Each row is a point. Each copy is the shape, with its points in the same order, stretched, turned, moved and blurred by noise. Is it also mirrored, or only turned?

Shape (5 x 2):
[[  1 -30]
 [ 45  39]
 [ 11  44]
 [-46 -18]
 [ 14 -37]]
Copy 1:
[[-41  21]
 [ 57  -6]
 [ 24 -36]
 [-59 -31]
 [-25  36]]
Copy 1 is: mirrored
Copy 2 (5 x 2):
[[  0  37]
 [ 66  18]
 [ 39 -17]
 [-37  -2]
 [ 15  50]]
Copy 2 is: mirrored

Shape:
[[  7  34  19]
 [-10 -21  38]
 [ 76 -42  31]
 [-34  16 -23]
 [-67 -31 -34]
 [ 33   4   9]]
Copy 1:
[[ 12  55  -7]
 [ 46  -1   6]
 [ 28  13  95]
 [-23   7 -34]
 [-22 -58 -42]
 [  7  29  34]]
Copy 1 is: mirrored
Copy 2, 6 rows:
[[ 13  40  11]
 [  9 -18   0]
 [-80  -8  -9]
 [ 48  29 -37]
 [ 62  -6 -74]
 [-22  27  -6]]
Copy 2 is: mirrored
Copy 3:
[[-26  16  14]
 [  1   2 -27]
 [ 66  65   9]
 [-21 -34  20]
 [ -2 -77 -12]
 [ 15  19  19]]
Copy 3 is: mirrored
Copy 4, 6 rows:
[[-29   8  22]
 [ -6 -31  -9]
 [ 68 -26  -5]
 [-40  39 -10]
 [-49  20 -64]
 [  4   8   9]]
Copy 4 is: only turned

Shape, 10 rows:
[[-10  69   2  41 -63  12]
 [-35 -24  38 -53  30  37]
 [-38  30 -59  58  31   8]
 [ 16  23  41   3 -40 -17]
 [ 36 -40   3   5 -11  28]
 [-45  44  34  35 -59 -47]
 [  0  40  28  28  29 -47]
 [ 47 -20   0 -36  23 -73]
 [ 33 -37  52  15  -5 -59]
 [ 17  28 -24  20 -12  15]]
Copy 1:
[[ 12  53  45  -2 -12  23]
 [-39  -8  -6 -10  71 -10]
 [-11 -29  12  42 -30  50]
 [ 25  24  25 -12  -2 -31]
 [ 43 -32  24  10  35  -2]
 [-10  58  29  29 -16 -23]
 [-24 -15   6  15 -40 -28]
 [ 33 -34 -43 -15  -7 -45]
 [ 18 -26  20  24  -2 -76]
 [ 29  -3  22   2  -6  28]]
Copy 1 is: mirrored
Copy 2 (10 x 6):
[[-28  47  32   8 -61  31]
 [ 42 -37  38  34  84  21]
 [-33  18 -71  60 -16 -30]
 [  8  19  58 -34 -23  -1]
 [ 59 -40 -15 -30 -15   7]
 [-56  21  68  13 -54 -19]
 [ -1  60  18   5   8 -57]
 [  8   3   5 -75  48 -57]
 [ 28 -11  39 -48 -18 -70]
 [  7  22 -21 -13 -18   7]]
Copy 2 is: only turned
